Each row is a point. The ring and each string are closed loops that go straight from each point to the next, and from the last back to the first. Before rounding, they use only three directions, however many columns there are. Count how often each string passes through the ring. Passing back the other way cancels.
In the rows, zero is written as 128.

Ring, 7 rows:
[[129 131 123 130]
 [147 178 120 175]
 [156 166 120 192]
 [153 120 126 194]
 [127  91 144 178]
 [113  85 144 142]
 [116  91 134 124]]
String (24 x 4):
[[151 195 133 223]
 [141 141 131 184]
 [155 152 132 224]
 [161  92 120 193]
 [152  75 119 164]
 [137 112 130 167]
 [121 123 156 203]
 [118  83 154 183]
 [125  60 138 151]
 [130  81 131 146]
 [118 113 144 161]
 [ 91  86 159 133]
 [112  61 133 107]
 [121  57 122  95]
 [109 101 132 101]
 [113 151 139 140]
 [134 123 128 156]
 [143 108 112 127]
 [139 174 116 142]
 [134 212 131 180]
 [134 155 133 175]
 [151 121 114 155]
 [166 163 107 180]
 [162 199 121 216]]
Times through: 0
String:
[[150  90 122 169]
 [149  66 122 165]
 [138  94 128 160]
 [123 123 146 180]
 [104 125 164 186]
 [ 98  80 160 152]
 [112  60 139 122]
 [125  69 126 119]
 [121  60 121  94]
 [116  89 122  89]
 [119 145 131 131]
 [127 157 135 163]
 [132 147 132 166]
 [131 197 136 184]
 [143 249 130 206]
 [160 210 117 201]
 [169 132 104 172]
 [153 116 117 167]
 [151 113 120 171]
 [151 105 121 173]]
Times through: 1

Ring:
[[ 76 159  91 157 115 122 206 154]
 [124 144 142 164  88 165 158 194]
 [165 122 164 155  85 191  91 177]
 [159 121 150 147  98 177  78 140]
 [118 127  96 136 129 142 115  93]
 [ 78 140  61 138 141 118 179  97]]
String (26 x 8):
[[123 105  69 122 146 155 112  72]
 [ 98 126  64 127 150 124 128  58]
 [ 88 137  66 132 147 112 139  62]
 [118 102  58 121 149 159 130  81]
 [123 117  92 137 125 162 134 121]
 [101 152 113 150 116 121 135 111]
 [109 150 118 145 121 116 104  84]
 [144 120 123 136 120 155  71  90]
 [163  89 106 128 123 197  84 118]
 [124 138 125 151 106 152 129 143]
 [134 146 154 159  91 153 112 156]
 [147 116 127 145 105 182 114 154]
 [188  91 150 144  90 229  86 188]
 [179 115 176 160  72 216 100 216]
 [127 167 180 177  69 149 137 202]
 [119 145 131 157 100 150 142 158]
 [152 104 118 143 106 199 127 170]
 [162 116 154 156  83 205 120 203]
 [155  99 114 139 110 202 119 160]
 [132 128 124 149 105 167 129 153]
 [156 143 184 165  74 173  92 183]
 [191 122 200 158  71 200  42 175]
 [182 104 157 141  98 199  50 138]
 [150 142 166 153  95 149  61 119]
 [114 152 133 155 105 132 122 128]
 [125 122 102 139 122 157 122 117]]
Times through: 0

Ring, 9 rows:
[[123  43 139 137 106 138 139 115 122 158 160 179]
 [150  60 153 160 142 137 129 133 125 157 147 196]
 [172 103 152 185 171 138 123 169 131 151 141 188]
 [174 135 140 192 171 141 126 195 134 144 146 166]
 [164 153 125 190 163 139 131 203 135 144 153 137]
 [131 151 106 173 148 122 138 177 131 160 160  84]
 [110 126 101 156 132 112 142 146 127 172 163  70]
 [ 99  94 105 140 112 115 145 123 124 173 167  86]
 [103  55 120 129  93 130 146 111 121 164 168 136]]
String:
[[154 126 126 174 134 149 137 191 132 138 160 155]
 [144 122 126 173 153 127 132 165 130 159 153 129]
 [143 134 122 178 163 120 131 167 131 163 151 111]
 [137 112 123 165 138 131 136 161 129 156 158 131]
 [130 153  99 167 122 138 146 194 132 145 171  94]
 [110 162  85 161 123 121 148 178 131 160 173  47]
 [119 118 108 155 122 127 143 156 128 159 166 101]
 [121 108 115 157 136 119 138 141 127 168 159 104]
 [ 89 102 100 143 134  92 141 104 123 193 160  48]
 [ 72  69  91 112  64 124 158 107 119 167 183  81]
 [ 92  59 106 118  64 141 156 121 121 153 181 128]
 [ 80  25 109 101  40 145 160  99 117 153 186 145]
 [ 96  32 125 120  89 126 146  90 118 170 167 144]
 [110  25 131 118  64 154 151 115 119 145 175 190]
 [125  44 136 134  90 151 144 129 122 146 167 190]
 [135  82 134 157 134 131 134 139 126 160 155 153]
 [137  88 136 164 153 120 130 134 126 169 148 143]
 [147  75 140 157 120 150 137 155 127 143 159 190]
 [156  78 148 166 137 147 131 157 128 146 152 197]
 [143  99 134 168 152 127 130 149 128 162 150 146]
 [165 107 150 187 187 121 119 155 130 166 136 162]
 [155 115 141 185 188 113 121 150 130 173 138 137]
 [178 138 145 200 194 129 119 187 134 155 137 159]
 [193 160 136 200 149 174 133 249 139 111 158 196]]
Times through: 2
String:
[[116 102 116 155 140 111 136 128 125 176 156  97]
 [120  92 117 148 113 134 143 144 126 156 166 129]
 [ 99  71 108 127  78 137 152 128 122 155 177 123]
 [120  86 120 147 115 131 141 138 125 159 164 132]
 [115  85 121 149 131 116 137 122 124 173 157 115]
 [ 92  66 112 130 107 111 144  98 120 180 165  97]
 [ 82  62 102 118  75 125 154 106 120 168 177 100]
 [ 90  76  99 122  69 136 156 128 122 155 182 107]
 [ 82  96  91 129  96 112 151 117 122 175 175  60]
 [103 118 103 154 145  97 138 124 125 187 158  55]
 [106 143  97 164 157  93 137 138 128 188 156  35]
 [117 176  85 169 133 120 146 189 132 158 170  44]
 [139 151 105 170 121 146 145 202 133 138 170 114]
 [155 167 109 182 131 154 142 224 136 129 168 126]
 [168 174 120 197 168 140 131 219 137 141 154 125]
 [156 141 131 191 190 114 123 169 132 169 141 116]
 [152 123 131 178 159 130 130 170 131 156 150 139]
 [160 125 131 178 143 148 134 191 132 139 156 163]
 [185 147 137 194 146 169 133 233 137 117 158 193]
 [184 150 136 196 157 160 131 226 137 125 154 181]
 [159 128 129 178 141 149 135 194 133 138 158 161]
 [143 115 128 172 153 127 132 160 129 160 152 134]
 [152 144 125 187 177 119 127 175 132 164 146 113]
 [160 192 105 194 152 145 138 235 138 134 163 103]
 [139 169  99 176 132 140 144 209 134 141 169  94]
 [124 150  97 164 121 133 146 186 131 149 171  85]
 [104 143  89 155 125 113 146 156 128 169 169  49]
 [ 96 121  97 152 143  93 139 120 125 190 159  41]]
Times through: 0
